Rows are points. The points of each table are mixes of a few directions, plus a little noise. Count the directions of each table, and those that both share. Where both have some left over, give the other angles between the two spaces (their principal angles), to ten degrees, smallest first.
In the rows, zero is written as 128.

First (4 x 3):
[[144 130 132]
 [221 137 149]
 [ 56 120 111]
 [ 88 123 121]]
Second (5 x 3):
[[123 135  76]
 [187  87 136]
 [ 86 157 126]
 [ 67 167 163]
 [180  90 139]]
Directions: first 1, second 2, shared 0; angles 40

First (8 x 4):
[[113 105 142 107]
 [ 79 108  91 120]
 [107 169 138 124]
 [ 49 131  94 113]
 [230 119 181 141]
 [116 175 121 141]
 [121 149 158 115]
 [209  69  99 163]]
Second (7 x 4):
[[104  78 152 133]
 [161 162  91  74]
 [160 168  92  84]
 [156 144  91  56]
 [101 114 161 190]
 [110 141 153 202]
 [102  93 155 156]]
Directions: first 3, second 2, shared 1; angles 90

First (8 x 8):
[[165 126 123 162 145  87 109 136]
 [ 24 134 143  33  78 249 184 104]
 [155 137  93 148 154  92  98 140]
 [117 140  93 113 139 132 114 136]
 [ 88 124 151  95 101 177 159 114]
 [127 130 121 127 132 125 123 128]
 [202 114 148 197 151  48 103 138]
 [146 120 148 149 125 113 130 126]]
Second (8 x 8):
[[117  95 190 145 101 127 158 108]
 [146 104 189 156 109 116 149 116]
 [204 173  75 142 169 103  85 164]
 [ 41 130  75  74 125 166 129 118]
 [ 83  91 181 127  95 141 163 101]
 [208 159 106 153 158 100  97 156]
 [ 50 127  87  82 123 161 132 118]
 [175 145 119 145 144 110 111 143]]
Directions: first 2, second 2, shared 1; angles 30

First (10 x 9):
[[131  89 110 125 125 136 107 145 125]
 [135  58  95 122 123 143  87 158 119]
 [139  40  87 118 123 146  77 169 118]
 [136  53  90 120 121 142  83 165 118]
 [126 140 134 130 130 126 136 123 130]
 [121 195 159 135 132 118 166  96 137]
 [125 163 143 131 130 122 148 113 132]
 [115 249 184 138 137 106 196  71 142]
 [127 138 133 130 130 125 135 122 128]
 [125 155 141 131 131 123 142 115 130]]
Second (7 x 9):
[[120 103 105  77 120 149 197  69 123]
 [174 157 163 106 176 101 110 139 151]
 [104 118 118 172 121 146  90 166 120]
 [135 156 154  89 132 157  72 129 147]
 [ 99 147 126 152  41 113 117 115 109]
 [128 120 122 162 136 112 131 149 122]
 [136  95 108 138 171 120 180 129 124]]
Directions: first 1, second 4, shared 0; angles 50

First (11 x 12):
[[ 19  83 142 148 163 145 173  77 163  89  66 178]
 [169 165 125 161  92  68  98 109 113 148 162 119]
 [190 172  90  91  99  81 121 138 141 142 149  85]
 [163 147 104  97 108 112 133 143 135 142 143  93]
 [ 94 124 106 116 118 118 169  85 182 107  94 118]
 [170 138 123 105 103 115 135 173  99 166 166  94]
 [187 143 139 146  62 102 141 141 102 178 182  78]
 [ 38  95 135 125 177 144 153 118 137 101  84 174]
 [140  94 183 161 162 209  84 180  61 137 155 161]
 [ 80  77 150 164 159 238 139  83 175  71  71 155]
 [153 170 106 102 166  84  62 160  99 125 139 152]]
Second (10 x 12):
[[ 61  92 112  96 134 116 186 136 115 186 134 185]
 [190 126 143 102 119 164 153 116 169  53  96 146]
 [108 169  92 142 119  68 172 167 116  90 144  68]
 [177 180 104 176 115 151  90 138 133  55 122  64]
 [101 125 103  87 102 120 179 166  73 172 113 168]
 [ 69  99 165 134 170  94  81  88 157 184 138  71]
 [194 110 179 100 127 151 110  98 160 102 106 153]
 [127  74 163 106 150 136 151  88 167 146 145 210]
 [120 158 130 160 131  54 110 145 111 133 169  72]
 [136 147  85 180 111 225  51 134  80 156 111 140]]
Directions: first 5, second 6, shared 2; angles 50, 60, 90
